Every row gives one point. Examples show where two turns around zero, p and q, send a point. Write where each new point lands after one turn and then the other. Backwards means that the second turn is done in reverse. Each puzzle has new turns, and all numbers are rounded.

Turn p:
[-15   2] => [ 12 -10]
[35 22] => [-41   0]
[-20 -24] => [30 10]
Turn q:
[-17   7] => [-16  -8]
[-17  14] => [-22  -4]
[46  6] => [25 39]
[-12 -27] => [ 13 -27]
Where do these land?
p, then q: [ 5 32] => [  5 -32]
p, then q: [6 5] => [-4 -7]
q, then p: [ 26 -21] => [-31  12]
p, then q backwards: [-37 -15] => [ 20 -34]

Turn p:
[28 -6 14] => [ 13  24 -17]
[-26   7 -36] => [-15 -42   6]
[-19  20 -10] => [-24 -14   9]
[ 16 -22  33] => [27 33  4]
Turn q:
[ 22 -10  -1] => [ 19  10 -11]
[-11  43  35] => [-22 -49 -17]
[-20 -22  -6] => [-17  23  10]
[  9 -11 -28] => [19 16 18]
Where do these land?
q, then p: [ 13 -15 -11] => [-13  10 -16]
q, then p: [ 26   5 -40] => [  7  40 -26]
q, then p: [ -8 -12  36] => [-11 -37   7]
p, then q: [-22  26  34] => [-36 -30 -10]
p, then q backwards: [ -9  -3 -20] => [ 0 21  5]

Turn p:
[ 33 -12 -10  17] => [-11   5 -12  36]
[-15  14 -15  -9] => [  1  15  17 -14]
[-20 -32  -6   7] => [-12  11 -30 -18]
[ 21   9  13 -28] => [34 -8  8 13]
[-38   5   3 -24] => [ 15   5   7 -42]
[ 10  26 -29 -11] => [ 5 25 31 12]
[  9 -11  43  47] => [-32 -52 -21  12]
Turn q:
[-15  -4   5   6] => [ 2 15 -8  0]
[25 18  6 -1] => [  9 -28   1 -10]
[-32  11   2 -23] => [-31  15 -15 -16]
[ -2   1 -12  37] => [ 20   1 -18  28]
[ 19  -9  39 -47] => [ -6  -2  36 -53]
[  5 -17 -41  28] => [ 6  0  4 52]
Where do these land?
q, then p: [38 14  7 17] => [  8   1 -35  26]
q, then p: [ -2  29  11 -18] => [ 17  23 -11 -18]
q, then p backwards: [-50  -1 -14 -18] => [ -8 -23 -38  31]
p, then q backwards: [  7 -13 -13   9] => [-19   0 -10   4]
p, then q: [ 24 -10 -15  -2] => [ 13 -12 -19  15]
q, then p: [20  6 19 42] => [  5  10 -11  48]
q, then p backwards: [-38 -26   4 -31] => [-22   3 -49  15]

Turn p:
[-17 -16  33 -10  -1  10] => [ 21  -2 -16  23  25  -4]
[ 33  13 -12 -14   8  14] => [  1  23  -7 -35  -7  -3]
[-13 -30  19  29   9  17] => [-2 22  5 42 18  9]
[-22  57 -46  -5 -17  -4] => [ 15 -31  47 -33 -40 -14]
[ 41 -33  20  -5 -17 -13] => [-14  12 -53   4  -4  22]
[-21  46   9  -7   4  -6] => [ 14 -21  15  -7  -8 -42]
[ 32  -1  25  -8   6 -33] => [-27  -4 -42  -7   0 -16]
[-18  -8  -2  19  -1  12] => [ 5  5 18 22  2  7]
[-15 -29 -45   2   9   3] => [-12  -3  32  -8  14  41]
Turn q:
[ 22   0 -30 -12 -12  30] => [-19   9 -16  30 -31  -1]
[ -7  26 -45 -26  -9  14] => [ 11 -15 -21  18 -49  14]
[  9  -2 -24 -43 -16  29] => [ -7 -11 -10  50 -25  12]
[-15  27  33  10  22   5] => [  7  11  14 -27  14  36]
[  3 -28  -8  26  24  -6] => [  5  23 -22 -10  20 -24]
[ 17 -14  36  21  13 -50] => [ 15  13  39 -26  34 -33]
[-20  26  18   6   0   6] => [ -1  -8   7 -22   1  29]
[ 19 -35  -8  22 -26 -15] => [-24  -4  -2   1   8 -49]
[-27   1  28  -4   4 -13] => [ 13 -18  11 -14  27  15]
Where do these land?
q, then p: [ 10 -39  -8   4 -42 -93] => [-70 -45 -65  15  26   7]
q, then p: [ 0 -2  3 11 28 15] => [  6   8  17 -22  -6 -15]
q, then p backwards: [-19  -5 -13 -14  11  30] => [  9 -31  15  -2 -22  -5]
q, then p: [-36  16   5  17  16  18] => [ 25  16  13 -32  14  14]
q, then p: [ 17 -10  24  -8  -9  10] => [ -1   2  10  24  11 -21]
p, then q: [ -1  11  -1 -16   9 -28] => [ 19 -14 -10  14  16 -12]
q, then p: [ 15  16   6  -5 -22  18] => [23 -7  5 27 -2  0]
p, then q: [ 13  13 -15  10   8  30] => [ -2  -5  31  -3 -14  20]

Turn p:
[ -1  30  -7   1  14  16 -40 -48] => [-12  -9 -20 -19   5 -46 -14 -44]
[ -3 -56   3  -4  10  15  15   2] => [-11  30 -10   9  38  28  11  15]
[ -5 -25 -33   0 -30 -33   0  -3] => [-14  -6 -40   8 -26  28  -3  18]
[ 11  -8 -19 -11  17 -16 -38   1] => [-33 -10 -13 -35  -4  -4   4   5]
[  0  10 -43  -8   5  -2  61 -32] => [ 12  54 -14  15 -28   0 -50   4]
[  5  -2  -8  20  -5 -26  17  17] => [-10  -2   8  19 -24   8   1  24]
[ 5 25 21  2  1 -8 14  8] => [ 16   0  26   6 -17  -8   8  -5]
[-48 -14  25   5  46   3   0  23] => [-31   0  49   6  30  31  -3 -23]
[ 30  18  13  15 -17  18 -33  -3] => [ 13 -28  -9  -6   9 -42  19   4]
[ 15  15  41 -15 -12  23 -16 -13] => [ 33  -6   2 -12  16 -22  30 -24]
[-10   8   7  -5 -29   8  20  48] => [ 37 -23  22   9  -1  29  -4  24]
Turn q:
[ 14  14 -17  -5   1  29 -14  58] => [ -2 -19 -17  37  -8 -20  48  18]
[ -6 -22  -4 -41 -48  -9  24 -44] => [  1 -21  37 -26  31  41 -34  29]
[ -3 -33  25 -28   7  -4  19 -39] => [-17  25  25 -13  -3  26 -41  21]
[21 20 -4 36 17 15  5 22] => [  7  14 -41   6  -6  -7  31 -11]
[ 26 -11   0  14   5 -38  -5 -15] => [-15  18  -8  -2  34  -3 -18 -24]
[-21  14  -9  11  16   8   5  -3] => [ 21  -1 -11  -7 -21 -11  -5  -3]
[  5  36  27  13   5 -21   6  14] => [ 22  30  10   1   6  -7  27 -25]
[-33  16 -43  -6  16 -11 -10  13] => [ 30 -27  -5  10  -6 -43 -15   1]
[ 24  -1  -8 -13 -21  32 -42   1] => [-22 -36  -4  35  -4  28  12  -6]
[-27 -33  33  21   2   0  12  -7] => [-26  18  13 -42 -24  -4  -5  -1]
Where do these land?
q, then p backwards: [ 24 -21 -10  14  16  -2   1 -26] => [-17 -19 -33  -5   4   6  -1 -20]
q, then p: [  9   9  24  -1  -4   2  12 -26] => [ 24  -2   4 -11  16 -21  -7 -11]
p, then q: [-16 -33 -16 -37  -2  19 -29  -6] => [ 12 -13 -14  34 -23  -3 -33  30]
p, then q: [ 14  10  18  36   5 -17 -13   4] => [ -7  13  13 -41  10 -16   3  -1]
p, then q: [ 7 19 16 42 35 -8 37 23] => [ -7  30  27 -26 -11  -6  40 -39]
q, then p: [ 22 -27 -11  -2 -14 -25  11 -13] => [-26  -1  20 -25  16   5 -14 -16]
q, then p: [-29  36 -42 -40 -13  28 -24  18] => [-15   8 -16  33  15   3  49  56]
p, then q: [-26  -9   7   4  -9 -19   4 -18] => [  7 -16 -18 -22 -12  18  -7  -5]
q, then p: [ 16  31  35   6  27 -23  18  28] => [ 18  12  28  12 -45 -35 -11  -7]
q, then p: [-20 -14 -22 -23 -40  44 -18  17] => [ 1  4 -6 25 36 49 21 31]

Turn p:
[ 12 -12  14 -17 -23 -18   0  -6   7] => [ -2  32   3  13  -2 -10  -2 -20   0]
[ 20   0  12  10   2 -10  -2  75   8] => [-35   8  30 -30 -23  42   0 -17  28]
[ 16   5   7  -9   0  23  21 -30   2] => [ 17  -9   7  28  -1 -26  16   7  10]
[-13 -17 -49  -4 -10  -9   5 -26  -7] => [-10  18 -26   0  12 -20   4  37 -27]
[  2  -6   7  -8  19  91 -40   9  17] => [ 31 -43  -8 -46 -11 -40  -5   2  64]
[ 16  25 -21 -13 -21 -21 -13   1 -10] => [  9  33  -1  11  -3  19 -21  22   1]
[ 20  12  13  19 -10 -14   7  65  -6] => [-37   4  30  -8 -27  45 -11 -10  20]
[-67  -1  -3   4  -6  16  10  -6 -17] => [-21 -37 -48   7  30  -2 -11  -2  -6]
[ 22  19   1   1 -12  -6  -1 -10  35] => [12 18 37  7 16 -8 -9  4  7]
[ -1  -4  10  26   0 -14  -2  -9  -4] => [ -3  -9  10   3  -6  -1 -10  -9 -26]
[  8  -9   6  -2  -6 -20   0 -33 -21] => [ 13  13 -11  23 -13 -10   0  -5 -29]
[-34 -11   2  -8  67 -19  12 -29  -3] => [ 27 -26 -22 -10  27  13  49 -10 -42]
Turn q:
[ 23  18 -39 -14 -19  -8  33  12  15] => [ -6 -28  -7   4  14 -51 -25  10   3]
[ 37  12 -31 -10 -12  29   6   1  12] => [ -8   8 -29  -5  33 -33 -21  12   8]
[ 27 -46  -1  11  -3 -20  -7 -22   8] => [-34  20  17  19   3  14 -32 -15 -17]
[-27  -3  -7  38  35  10  32  17   9] => [-31  -2   0 -34 -39 -17  31   5  -5]
[ -7   6 -13 -35  -3  15 -22 -25 -55] => [ 19 -17   4 -21  50  38  -2 -11  25]
[  2 -26   2  23  -8  20  31   9   4] => [-37  10  -7   2 -19 -14   4  -9  23]
[ -9  26  25  29 -26 -26 -31  27  -8] => [24  7 24 43  0  0 44 18 -7]
[ -3 -13 -24  10  14 -12 -38 -20  14] => [-11  13  14  -9  11  24 -15  28 -31]
[ -8   3  34 -42 -37   8 -29 -28 -12] => [ 40  -3 -17  31  15  47 -17  -7  24]
[-31  29  29  24  29 -12  15   1   8] => [  9 -16  -9  -8 -39   4  42  -5 -26]
[ -3 -33  -6 -24  -7  19  16   6   5] => [ -8   6  -2 -11 -12  -2 -31  -6  33]
[ -1  26  29 -10  36 -24  -7  22   1] => [ 42   3  11 -10 -17 -10  20 -19 -30]
Where do these land?
p, then q: [  6  26  27  11  19 -24 -15  -8 -10] => [-13  27 -20   8  29  13   5 -20   9]
p, then q: [ 26 -50  -4  21 -15  14 -13   5  25] => [ 38 -38  18  31 -13  17 -13  -8  -5]
p, then q: [-21  14  23  16 -20  15 -20 -27  -6] => [-14  25  25   6  21  23  -9   7 -25]
q, then p: [ 24 -67 -11   6  22 -11   5  -9  -7] => [ 40 -22 -33   9  29   2 -34 -28   2]
q, then p: [-10 -10 -14 -40  22   9  -9  27   2] => [ 29  38   9  -3  -4   5   0 -16  27]
p, then q: [-19  -7  -5 -15  19   2  22  41 -13] => [-15 -14 -22 -27 -23  -4 -14  15  28]
q, then p: [-25  30  -8  22 -10  12 -15 -19  26] => [-43  -5  -8 -14 -15  14   8  25  18]
q, then p: [-20   9   2  -4 -59 -37  -8   1  -5] => [-30 -25  37 -27 -26 -18  -6 -25 -11]
p, then q: [-12  27   5 -37  -4   1  42   5  10] => [-29   8 -23 -24 -31 -19  19   7 -22]
p, then q: [ 52  27 -15  19  26  18  10 -15 -21] => [ -4  32   9  45  -9 -35   8 -19  32]

Turn p:
[  1  10   6 -31 -24 -13   2   9 -36  -4   5] => [ -9  15  20 -16  -6  21  33   6  13 -23   7]
[ 24  -1  46  41  -9  16  34  23 -29 -17  26] => [ 19   3  -7   3 -77  12 -16 -20   2 -30  12]
[-21 -16 -18  10   5  15  21  20  56 -33   3] => [-23  24 -12   9  -9 -17 -33 -22   6  55  -6]
[ -7  36 -21 -25  13  33 -18 -37  16  -2  12] => [-13  25 -17  27  44 -33   7   8 -13 -14  22]
[-13  -1 -14 -20 -28  12   5 -53 -17  -8  20] => [  4  24 -16  17  30  29  16   5   8  -7  45]
[ 13  14 -48  -5   8 -10  -3 -15  40  24 -29] => [-14 -17  21  -1  59 -16 -22 -14 -23  15  -5]
[-14   1   9  22  10  23   4  37  11  20   9] => [-19 -13  -7  26 -27 -11 -17  -4   7  -4 -30]
[ 13 -34   7   3 -24 -10  30  12 -53 -18  11] => [ 10  12   4 -18 -42  60  16  -8  -4  -6   8]
[-27  27  14  29  13 -27 -22   1  17 -12 -47] => [ 20 -37  27   4  -3 -49  18   3   9  35   2]
[ -3  -8  -4 -30  27 -47   1  -9   7  14   0] => [  0   0  21 -29  23   4 -11  46  -3  11  -6]
[ 20  -9   4 -11 -41  17 -31   0  25  21  26] => [-16  -5 -38 -14  26   3  -9 -24  34 -29  -5]
[ 16 -15 -18  -9  -8   6   7 -24 -27  35  16] => [  1  -5  -8   8  23  44  -4   8 -14 -30   4]
[ -4 -14  25 -12  16  -8   2  11   0  -8 -38] => [ 30   8  19  -9  -7  -9  10   6   5  17 -30]
[  4  10  14  38  43  -6 -31  25  -9 -12 -15] => [ 11 -33  -8  -6 -35 -40  14  10 -28   8 -19]
Turn q:
[ -1   9  45  26 -11 -25 -24  11 -35 -25  -9] => [ -5   7  15  23 -17  12  10  -6  33 -57 -21]
[  7  12 -21  30  36 -10  15   8 -23 -26 -10] => [-12  -4 -22 -22 -13  46  -5 -14  -6 -27  14]
[-28  -1 -39 -11 -37   7   3  -2   8   5  15] => [ -6  17 -28  -7   4 -36 -11 -18  12  33   1]
[ 16 -22  35 -52 -18  44  15  -6   4  17   4] => [ 21 -36  17  23   3 -36  45  23  -8  32   6]
[  1 -28  -6  -7 -36  -6  10 -20  11 -10 -18] => [  2  -5  13 -32 -10 -38   9 -11   5   6 -15]
[-37   9 -40   4   3 -21 -11  14  -9  -4 -33] => [-14  36  -1 -16 -22  22 -15 -37  18  19   4]
[ 17 -13  11  -9 -30   8   5 -26   4  47   0] => [-10 -35  27  11  15 -36  -9   2  -6  23 -16]
[ 19 -19  22 -29  18   3   5 -14  30   4  39] => [ 41 -14  -2   6  11 -15  -3  45 -26   7  -4]
[ 35  35   9  20 -13  -5 -34  11 -13 -32 -19] => [-29  10  18  -2  -4   6   2  14  34 -49  29]
[-16  28 -22  23  31 -33  -9  26  13 -10 -30] => [-22  48   6 -15 -15  46 -19  -9  -8  -9   7]
[-28  35 -18   4  11 -19  30  -2  -3   2   3] => [-28  13 -33  -4 -16  25 -12   3  -4  18 -18]
[  1 -24  29 -18  15  48  -8 -43  13  18  28] => [ 41 -37   4   9  51  -7  18  25   1  24 -12]
[  1 -28  12   4   3  38  20  12  32  23  27] => [ 18  -6  -8  14  38 -21  19   0 -47  13   0]
[ 12   7 -17  14  28 -29 -19  28 -32  -8   3] => [  4   6  -4  12 -24  33 -30 -16   3 -30  24]
Where do these land?
q, then p: [ 21 -22 -17   3  30  11 -36  28  32   6  14] => [ -3   3 -25 -18 -25 -18   4  22 -27 -47  15]
q, then p: [-28  -8  -4  35  15 -10  -5  -7  28  19  -5] => [ 24   3   9  19  15 -27  26  14 -22 -14  -9]
q, then p: [  4   7 -19  28  27  14   7  33  13  16  13] => [-10  -1 -21  26 -11   3  23  21 -33 -14  17]
p, then q: [ 15   2   3   1  -3 -23 -16  19 -12  18   4] => [ 23   5   4  -8 -19 -10  26  -5   0   8   0]
q, then p: [  6 -30 -32  27  13 -28 -19 -19 -31 -20  18] => [ 10  21 -42 -34  41 -13  17 -15 -11   7  10]
q, then p: [ -5  38  25 -25 -17  17  -7 -39 -39 -18 -24] => [ -9  11   4  14   3  -2 -51 -22  37  39 -30]
p, then q: [-42  11  26 -25 -42 -19  20  -9 -13 -27  27] => [-17  34 -31  19  31 -30   9  41 -31   9  -8]
q, then p: [-15  21 -24 -33 -30  21  12 -22  -8  -1 -43] => [-15   0  20  19  30  16 -36  21  46   2 -12]
q, then p backwards: [ 32  32  10  -4 -27   1  20  18  21 -21 -15] => [-11  39  -8 -19  17 -11 -14  18 -20 -14  34]
q, then p: [ 28  -6 -12 -22 -18  31  15 -23  22  21  17] => [-12 -18   5 -25  -8  29 -11  42  -5   1 -29]
p, then q: [ 14 -19  26  31  14  16 -11  32 -20   0 -33] => [-21 -31  32 -32 -20 -30  11 -18   7  -7  -2]
q, then p: [-29 -26  17 -16  38 -31  21 -10   8   6  26] => [ 16 -15  11  -6  12  11  25 -46 -28 -28 -24]

Turn p:
[-16  18  18  49  58   3 -12   3   5   2 -20  34] => [ 36   4 -17  -7 -16 -11  67 -21 -26 -19  15 -14]
[ -1  17  14 -18  -8 -20 -26  10  15   5  40 -18] => [-19 -10  26 -20 -26 -10   2  35  21  -2   0  14]
[ -7 -32  -8  -4  -8 -20 -34 -13  -5 -14 -18 -28] => [  5   7  32  12  -6  41  -8 -15  24 -15 -11   9]
[ -6 -24 -19 -19  -2   7   9  11  12  13 -13 -18] => [ -3  -5   6  -8  26   3 -20  -9   5 -13 -30  -3]
[ 20  10   4  -2 -20  -8  12  14  14   0 -24 -22] => [-24  -5  -3 -21   5  -1 -18 -29  15   3  10   1]
[ 13  15  23 -20  23 -23  10  13  -5  10 -14 -28] => [-15 -42 -11  -8 -18  -9   3 -22  16 -10  -7  16]
[ -9 -30  21   5  -9  29   9  12 -20  23  14 -28] => [-42  -6  10  22   0   3   0   1 -20  -2 -35 -22]
[  3  15  11   9 -17  25 -13  17  -5   8  10  79] => [ 14  42 -18  17  -6 -50   0  26 -18 -15  35 -26]
[ 23   9 -74  -8  -9 -21  10   6 -13  16 -20  20] => [ 24  25  -5   7  49 -26 -20 -21  13   8   3  52]
[ -8  -2 -12  27  -5 -14  13   5   9   3  91   0] => [ -8  14  23  -8  -5 -22  30  56   4  60 -25   2]
[-22   6  -3  -7 -10 -15   8 -37 -14 -12 -12  -7] => [  3   1 -23   9   1  42  -3   8   8   3   4  18]
[ 21 -22  18  -4  -2  11   9   9   4  13 -12  57] => [ 22  24 -23  14 -15 -38 -22 -11 -10  -9  -1 -30]
[-23  16  -5  -6   0 -18   5  -1   9 -29   7   4] => [ 12  -8  -9 -10   8  14  12  21  26   7  15  -1]
[ -8  -5  17 -11 -15  28 -12 -32  12  15  -9 -25] => [-21   1   3 -13 -12  34 -23   6 -29 -19  -8  -2]
[ 20   9  -6   8  25  36  13 -18 -17 -53 -19 -19] => [ 17 -41   8  15  17  30  -2 -24 -29  22  35 -13]
Turn q:
[-24   7  12 -15  25  20   7   5   1 -40  26 -31] => [  3 -14  16  37 -17  -3  37  15   1 -38  11  -8]
[  5  10  -4 -13  18 -36  -8   0  13  16 -18   4] => [ 11  19   1 -27  33  -1  -1  -7 -13 -14  -6   0]
[ 39  23  33   0 -18 -37 -17   9 -11  44   5  -4] => [ 15 -12 -43 -48  23  22 -17  25 -25   9  12   3]
[ 14 -10  -1   4  -3   8   3 -27  23 -39  23  25] => [ -8  -2 -19  32 -12 -12 -22  -9  24 -28 -16  20]
[  4  15 -18  11  14  22  26  -5  -1 -22  -2  -2] => [ -1  10   7  24 -15 -11  10 -19   4  -3  25  20]
[-39  -2   6 -21  -7  18 -15 -36 -13 -37  25  -9] => [  8 -35  25  27 -27 -33  -6  17   7 -30 -13 -15]
[ -5  20 -23 -27 -18   2  17  -8   8   6  37 -23] => [  1  -6  12  26   1   8 -30   6 -19 -21  35 -23]
[-20  -5  10   6   8  -8  -9  16  -5  35 -12  44] => [ -4  25   3 -28  22 -13  -1  26  23  29 -13  -5]
[ 20 -50   5  -2   0  -8   8  34  -5  21 -31  27] => [ 11  27 -14  -5  18  31   8  -9  15  47 -38  -3]
[  0 -12   7  36   1 -30  12   4 -14  32  -4 -11] => [-17 -16   2 -15  34  11   5   6 -18  33   0  21]
[  0  -9   0  38 -24 -28  -5  60  -8   3 -41  23] => [ -7   0   6 -49  17  42  15 -18  45  39  -4  12]
[-15  15  11  -9   1  49   1 -19  27  -6  14 -25] => [-24  -4 -11  25 -30 -27  13   1 -11 -22  18 -31]
[  9  -8 -35   9   2  13 -20 -15  22 -17   8 -27] => [-27   2  14  10 -27   8 -10 -24 -22 -27  -9   6]
[ -1   1 -19  -8  16  44 -16 -14 -24 -35  22   5] => [ 10   8  20  28 -56 -15  -1  14   3 -15  -4  15]
[ 13   5  17  -9 -16 -29  14  -3 -12  41 -52   3] => [ 28  -2 -19 -38  36  -7  -1 -22 -15  40   1 -14]
Where do these land?
q, then p: [ -1 -53 -19 -24 -15 -27  16  14 -79   5   0  -9] => [-26  10   6  18 -40 -39 -16 -56 -53 -24 -12 -19]
p, then q: [ -5  17 -18   8  16  13  -5  10  -3 -19   9 -11] => [  5   6 -11  25  14   5  15  20  -4  10  -6   7]
q, then p: [-22   5   5  -4  14   5 -14 -29  22 -17  19  -4] => [  8  -1   1   6   1  22  19  -8  39   8  12 -15]
q, then p: [-17  20  82  63   1 -22   6   9 -34  10 -11  -5] => [ 35  -5 -25   5  32 -49 -19   7  25   2 -82 -16]
p, then q: [ -6  10 -12   3 -16   4  -2 -12 -31   0  18  20] => [-16  11   7 -13   3  10   1  19  14  10  23  22]
q, then p: [ 17  19  46 -21 -22   2   6  -7  12  -3  22 -15] => [ 10  -1  45  11  35   2  -3  -6  10  27 -15   3]
q, then p: [-22  14  28  34   4   2   7   5  22 -18   6   3] => [ 23   1 -13 -19  17   7  12  18  22  13 -25 -21]
q, then p backwards: [-20  23 -25 -13  12 -18   2  13  21   7  -3  23] => [ -5  -3 -24   4 -30   3 -24  24  19  -4 -14  10]
q, then p backwards: [-24   1  -8 -15   5  27   1  10  10  14   6   5] => [ -3 -13  16  14 -22   8 -11  16   0  -8  16  15]
p, then q backwards: [  0  -9 -11  -7 -27   7   8  -5  27   1  22  -7] => [ -9  -8 -10   1  -8 -10 -19   7  -5  33   6  21]
p, then q backwards: [ 12 -37 -21  -4  10   2 -31   6   5  11  20  -9] => [-25 -22 -32 -16  17 -10 -15 -11 -20 -11  -2   7]
p, then q backwards: [  0   4  -7   9   5   3 -19  13  20 -11   3   5] => [-19  19  -6 -11   7  -5  -5  10  -7   1 -12  -1]
q, then p: [ 26  18 -18 -12   3   5  -3  -3  22  -3 -97  22] => [ 17 -15 -35 -26 -22  28 -50  12 -13  14  15  71]
p, then q: [  0  17 -16   5  -5 -14  12 -10 -26  17 -37 -15] => [ -8  21  16  13  -6 -40 -19  -1  14  -1  -6  20]
q, then p: [ 61 -51  -6 -22  16  11  15 -13  12   7  23  -4] => [ -2  33   6  22  35   3  26 -33 -39  -4  41  24]
